Every row gives one point. Each copy is the shape, with its points in the same order, turned, moved and blurred by noise. Some copies are also mirrored. Which?

Shape:
-1.0 2.2 -0.4

-2.7 0.3 4.2

-5.2 -3.9 -2.9

-4.2 -4.5 -1.4

-0.8 6.1 3.0

3.3 -8.4 5.0

-1.1 -2.8 -5.7

0.5 2.1 -0.4
Copy 1, 8 rows:
0.7 -0.9 0.4

-0.9 0.3 3.7

5.7 -3.4 5.2

4.5 -2.0 5.4

-3.8 -0.9 -2.2

6.1 8.3 7.7

8.8 -2.9 1.4

2.6 0.0 -0.7
Copy 1 is: only turned
Copy 2 (8 x 3):
-2.1 -1.4 -0.2

0.7 -4.8 2.1

2.1 -4.3 -6.0

3.4 -4.4 -4.8

-4.8 -2.1 3.5

10.6 -1.3 2.2

1.3 0.6 -6.9

-1.7 0.6 -0.1
Copy 2 is: only turned

Shape:
3.5 -2.1 0.1 5.9

-6.1 5.6 -1.8 -7.8

4.9 2.1 -3.7 -5.4

1.6 -0.7 0.5 -1.1

3.6 6.2 -1.3 0.8

0.5 3.6 -2.9 5.9

3.6 -4.9 -7.0 1.0

-5.3 -4.2 4.3 -3.4

2.5 0.5 3.0 0.7
Copy 1:
2.0 -0.8 4.3 5.7

0.1 4.8 -8.5 -6.8

7.7 0.0 -1.5 -4.1

2.0 -1.0 -0.1 -0.5

5.0 5.4 2.4 -0.8

2.2 5.2 0.8 5.0

7.6 -2.8 -2.2 5.7

-5.5 -3.7 -3.3 -2.2

0.6 0.1 3.2 -0.7
Copy 1 is: only turned
Copy 2:
-1.5 2.7 -4.1 1.4

1.2 -7.7 9.3 -1.1

4.3 1.1 5.5 5.2

1.5 1.0 1.5 -0.1

-3.3 1.6 4.2 5.4

-4.9 -1.4 -1.6 4.7

5.5 0.0 -3.9 5.2

2.6 -2.8 1.7 -7.8

-1.4 2.8 0.5 -0.9
Copy 2 is: mirrored
